Every row gives one point. The points of each table are mixes of a few directions, plus a little noise. Count the directions of each table, and those that both share. Where both have some left over, give the other angles between the two spaces (their principal angles), to ten degrees, smallest first.

First (7 x 3):
[[-6,-1,0],
[79,14,-2],
[-50,-9,1],
[62,11,-1],
[-12,-2,0],
[-29,-5,1],
[-45,-8,1]]
Second (6 x 3):
[[-28,-2,-49],
[-28,-7,44],
[28,5,-6],
[-45,-8,14],
[26,6,-30],
[47,7,28]]
Directions: first 1, second 2, shared 1

First (6 x 6):
[[5,-18,35,2,-10,11],
[16,5,-52,-17,13,20],
[-19,9,21,14,-4,-26],
[-2,-17,48,8,-13,2],
[43,-16,-56,-31,12,57],
[-44,37,4,24,3,-63]]
Second (9 x 6):
[[34,-46,44,-11,-15,52],
[-51,68,-67,17,23,-78],
[6,-8,8,-2,-3,9],
[-30,41,-40,10,14,-47],
[29,-39,38,-9,-13,44],
[4,-6,6,-1,-2,7],
[2,-2,2,-1,-1,3],
[-6,8,-8,2,3,-9],
[13,-17,17,-4,-6,20]]
Directions: first 2, second 1, shared 1

First (10 x 9):
[[10,-18,18,34,17,-5,-31,9,-9],
[-9,-5,0,12,-8,-12,-8,5,3],
[29,-1,16,7,31,24,-11,-8,-10],
[24,-7,16,8,25,11,-10,4,-16],
[-1,-11,9,36,6,-1,-35,-7,10],
[-42,46,-52,-60,-54,12,49,-39,54],
[30,-19,29,16,36,1,-14,20,-35],
[10,-33,25,7,11,-41,7,57,-58],
[-31,-1,-15,0,-33,-26,5,8,12],
[-20,49,-45,-62,-34,34,46,-50,50]]
Second (10 x 9):
[[31,6,-7,20,13,22,-7,4,-17],
[-22,-51,-20,-20,-16,-42,45,-5,25],
[61,-23,-49,5,27,25,-12,13,-10],
[-51,48,18,-13,-42,-25,-14,33,-17],
[-43,-12,14,-10,-26,-37,32,-4,13],
[2,45,0,24,-22,5,-12,38,-46],
[-25,-6,43,27,-7,-10,41,-31,4],
[12,-8,-28,-38,16,8,-37,5,22],
[5,22,55,44,17,29,8,-37,-9],
[29,-20,-25,-38,39,25,-44,-15,36]]
Directions: first 3, second 4, shared 1; angles 60, 80

First (10 x 12):
[[45,-14,-29,-14,-1,1,3,0,-21,57,2,1],
[-1,11,-28,8,-8,-22,25,0,17,-19,12,-15],
[5,-27,34,11,39,63,-34,-8,2,44,-9,38],
[-25,12,26,35,9,24,-22,-17,26,-23,-11,28],
[-29,-10,-7,-7,24,-5,43,20,28,-39,27,-34],
[39,27,-37,-30,-70,-72,2,0,-52,11,-14,-21],
[-26,11,55,-13,-23,-4,-41,0,-31,-24,-27,11],
[3,-8,-24,18,27,16,24,-1,33,6,19,-1],
[-37,18,-15,14,-1,-27,40,7,39,-68,20,-29],
[25,-20,25,-22,3,26,-38,-1,-41,55,-19,22]]
Second (9 x 12):
[[-60,34,6,84,24,22,11,-28,95,-84,10,24],
[4,-2,0,-5,-2,-2,-1,2,-6,5,-1,-1],
[16,-9,-1,-21,-6,-6,-3,7,-24,21,-2,-6],
[41,-23,-4,-57,-16,-15,-7,19,-65,57,-7,-16],
[-2,1,0,3,1,1,1,-1,3,-3,0,1],
[-47,27,5,66,18,17,9,-22,74,-66,8,19],
[30,-17,-3,-42,-12,-11,-6,14,-48,43,-5,-12],
[-8,5,1,11,3,3,1,-4,13,-11,1,3],
[26,-15,-3,-38,-10,-10,-5,12,-42,37,-4,-11]]
Directions: first 4, second 1, shared 1

First (10 x 20):
[[9,-11,-6,-19,-13,-7,2,8,-5,-7,4,13,20,-4,15,-14,18,16,-5,27],
[-18,21,5,23,4,31,-4,19,18,27,3,-2,11,0,12,-32,3,-22,21,1],
[17,-20,-1,-38,-8,19,-6,5,7,13,6,7,3,-25,-6,-16,-28,3,4,17],
[50,30,-3,-1,16,-18,18,-9,-13,-27,7,-16,27,17,37,-3,19,-41,27,-30],
[-51,-7,6,-10,-35,21,-6,23,1,34,-22,36,-40,-22,-26,11,7,82,-27,49],
[-3,-4,-8,10,19,-16,6,-2,-7,-22,7,-17,18,27,2,10,7,-34,-2,-29],
[-11,-15,-7,-16,12,-1,7,8,-7,-12,3,-10,11,18,-13,17,-9,-23,-7,-24],
[-27,-30,15,6,-33,9,-33,-22,18,38,-17,29,-71,-54,-48,10,-35,91,-34,57],
[-3,-1,-5,53,19,-25,-11,-21,9,-17,15,-18,21,20,13,-15,16,-33,0,-13],
[38,36,3,-8,21,-15,25,-9,-21,-26,-6,-22,-1,23,14,32,3,-37,22,-55]]
Second (11 x 20):
[[-37,-13,-2,-1,6,-8,22,-10,-22,-24,-3,36,-43,17,-46,17,43,35,-20,-11],
[8,-1,-1,1,6,-6,-3,-28,28,11,11,-15,11,-18,-2,-28,-9,12,20,18],
[-40,-9,-16,-7,2,-9,28,0,22,-3,-5,-26,-3,16,-34,-8,7,-15,12,0],
[-30,-25,11,16,37,28,-17,-20,-11,-3,30,51,-16,1,-35,-16,18,21,-16,-23],
[10,5,-2,-7,-4,-5,12,-19,18,3,1,-7,-8,-14,-7,-23,3,5,22,15],
[24,17,10,-6,-9,65,-2,80,-44,4,-13,32,-12,16,28,6,-10,-95,-1,-49],
[20,7,-10,-3,-27,-16,7,17,14,2,-18,-37,10,-2,21,-2,-18,-35,10,19],
[46,-11,12,29,-7,13,-55,14,-10,9,11,9,26,-19,51,-8,-34,-30,-21,7],
[-15,40,-4,-41,11,-24,37,-22,16,10,-10,-38,19,5,-2,30,8,67,29,1],
[-3,3,14,5,34,12,-34,-13,-4,16,24,5,41,-4,21,14,-17,40,-10,-15],
[18,-14,-13,13,-47,-50,5,2,-6,-26,-27,-12,-26,0,5,16,10,-4,-24,37]]
Directions: first 6, second 6, shared 3; angles 70, 90, 90

First (11 x 32):
[[8,52,-4,36,35,4,24,11,-41,-6,19,14,18,-8,-16,11,-20,19,1,8,-24,74,26,4,-10,-29,6,42,6,-16,-44,12],
[-18,-23,10,1,15,-10,-6,23,-8,-6,1,-10,35,11,4,6,17,-5,-6,23,-2,-12,3,22,5,14,-8,-21,-1,5,7,7],
[65,-25,35,-38,-34,-58,35,8,-37,-15,-33,16,-7,-23,17,9,92,-11,-33,51,-30,14,-14,18,18,-6,27,-8,-16,-52,52,7],
[-11,-14,11,3,12,-5,-16,8,16,-9,2,-10,8,12,8,9,-14,-9,-1,-6,8,-23,5,-11,8,15,-6,-26,1,5,-1,15],
[19,-32,16,-27,-21,-28,13,11,-18,-3,-19,2,11,-7,9,-1,62,-9,-17,37,-11,-10,-14,28,8,6,7,-14,-10,-15,39,-5],
[-41,-13,-3,16,26,13,-23,16,14,-1,14,-16,30,20,-1,4,-26,-3,8,-4,13,-22,9,6,-1,17,-18,-21,5,25,-14,7],
[4,12,-5,0,-9,14,-16,-27,40,0,2,-1,-43,2,4,-1,-47,-4,11,-47,18,-22,-1,-47,2,2,2,-5,4,6,-10,5],
[27,0,-13,-30,-50,8,4,-39,24,15,-18,10,-58,-16,3,-20,8,-2,4,-25,11,-20,-25,-21,-2,-6,12,13,-4,-2,26,-25],
[-22,-4,-5,8,12,10,-12,6,9,1,8,-8,13,10,-2,0,-17,0,6,-6,8,-11,4,2,-2,8,-10,-8,3,15,-9,1],
[-9,28,1,31,38,2,9,20,-28,-8,18,3,31,3,-10,12,-17,11,0,11,-15,44,23,9,-5,-12,-2,17,5,-5,-34,15],
[-22,19,-43,-1,-24,49,-11,-37,30,31,6,2,-37,-4,-16,-30,-39,13,26,-42,23,-12,-15,-10,-21,-8,-8,32,6,34,-10,-38]]
Second (9 x 32):
[[-1,5,6,-24,-13,-20,12,-1,-4,2,-4,-4,-28,6,16,14,12,-8,-9,12,5,-4,-2,-21,18,7,29,-3,-21,-7,6,12],
[-29,-19,-8,44,20,25,-6,33,-24,-2,9,15,72,4,-57,-30,-2,-1,3,20,-10,5,3,65,-18,3,-26,11,34,2,-16,-27],
[32,15,16,-54,-1,-34,-5,-32,34,-1,-7,-37,-65,-2,95,51,7,11,0,-20,10,-5,2,-74,17,-3,9,-32,-47,13,24,47],
[1,10,-23,2,-16,28,-2,-22,10,16,0,7,-15,-11,-13,-23,-13,11,14,-21,5,3,-10,4,-17,-12,-10,24,8,13,-2,-28],
[0,-11,14,18,16,-7,-3,20,-9,-15,2,4,31,4,-14,2,0,-8,-7,11,-9,1,8,14,3,6,-6,-12,12,-12,-5,9],
[28,0,8,-1,27,2,-26,-19,34,-10,1,-23,0,-12,51,21,-13,20,13,-34,-3,1,7,-25,-14,-13,-43,-26,-3,20,8,22],
[-62,-11,-21,8,-8,12,18,35,-45,20,8,11,42,18,-51,-27,24,-9,-5,53,3,1,-6,64,0,16,19,27,3,7,-9,-35],
[18,15,0,-16,-28,-7,12,-20,7,3,-8,11,-49,-5,0,-1,-5,-8,-5,-13,5,-2,-7,-32,11,-2,29,11,-7,-17,2,1],
[12,-3,9,22,3,1,-1,7,-3,-13,-2,16,13,-3,-27,-9,-11,-9,-4,-6,-8,1,4,5,0,-1,-2,0,20,-20,-8,-1]]
Directions: first 4, second 4, shared 2; angles 60, 70

First (10 x 32):
[[17,-8,-20,8,9,-9,34,6,33,19,-32,-20,-2,19,-6,11,-17,-18,-2,-11,-10,10,3,-1,-9,-2,-14,17,14,3,3,-13],
[-9,4,10,-4,-5,5,-17,-3,-17,-9,16,10,1,-10,3,-5,9,9,1,6,5,-5,-2,1,5,1,7,-9,-7,-1,-2,7],
[30,-15,-36,15,17,-17,60,10,59,33,-57,-36,-4,34,-11,19,-30,-32,-3,-20,-18,19,6,-2,-16,-3,-25,31,26,5,6,-24],
[-13,6,15,-6,-7,7,-26,-4,-25,-14,25,15,2,-15,5,-8,13,14,1,9,8,-8,-2,1,7,1,11,-13,-11,-2,-2,10],
[-10,5,12,-5,-6,6,-20,-3,-19,-11,19,12,1,-11,4,-6,10,11,1,7,6,-6,-2,1,5,1,8,-10,-8,-1,-2,8],
[9,-5,-11,5,5,-5,19,3,18,10,-18,-11,-1,10,-3,6,-9,-10,-1,-6,-6,6,2,-1,-5,-1,-8,10,8,1,2,-7],
[-16,8,19,-8,-9,9,-31,-5,-31,-17,30,19,2,-18,6,-10,16,17,2,10,10,-10,-3,1,9,2,13,-16,-13,-2,-3,12],
[-7,3,8,-3,-4,4,-13,-2,-13,-7,13,8,1,-7,2,-4,7,7,1,4,4,-4,-1,0,4,1,5,-7,-6,-1,-1,5],
[45,-22,-53,22,25,-25,90,15,88,50,-85,-53,-6,50,-17,29,-45,-48,-5,-30,-27,28,8,-3,-24,-4,-37,46,38,7,8,-35],
[-48,23,56,-23,-27,26,-95,-16,-93,-53,90,56,7,-53,18,-30,48,51,5,31,29,-29,-9,3,26,5,39,-49,-41,-7,-9,37]]
Second (9 x 32):
[[-13,-24,-13,-5,-2,-17,50,-2,24,-49,-7,-21,-52,9,11,-2,30,-6,-51,-17,0,27,29,24,-70,-3,14,-49,45,-21,3,7],
[-1,-25,1,7,20,6,-23,-30,-41,36,-4,26,27,-16,-12,11,-7,6,8,17,-12,-44,8,-24,30,15,9,5,-18,8,21,4],
[6,33,5,-5,-16,6,-4,25,22,-11,8,-9,1,11,7,-8,-4,1,14,-8,11,27,-19,10,10,-12,-15,15,-4,0,-18,-5],
[13,31,-1,-2,-21,-15,13,36,41,-17,-3,-45,-19,13,3,-19,-21,-25,16,-16,8,37,-22,17,-27,-6,-15,22,1,5,-27,-17],
[1,-55,-2,16,38,-3,-30,-55,-70,68,-15,30,41,-31,-28,17,-24,-2,16,27,-24,-83,17,-42,33,34,21,10,-33,20,37,2],
[16,52,8,-2,-25,-1,-11,42,36,-2,6,-29,6,14,2,-17,-27,-15,37,-10,13,33,-39,10,12,-11,-25,42,-17,10,-30,-16],
[-8,20,10,-10,-6,30,-15,3,-3,-12,20,41,15,5,15,9,33,36,-8,4,11,11,-2,4,43,-20,-6,-11,4,-13,-1,14],
[-9,-55,-14,6,21,-22,29,-33,-17,-3,-17,-9,-26,-11,-8,6,8,-13,-33,1,-16,-23,34,-3,-49,19,25,-35,21,-5,23,3],
[-1,21,6,-7,-10,16,-8,11,8,-11,12,14,6,6,10,1,13,16,1,-2,9,17,-8,7,22,-15,-9,1,1,-5,-8,5]]
Directions: first 1, second 3, shared 0; angles 50
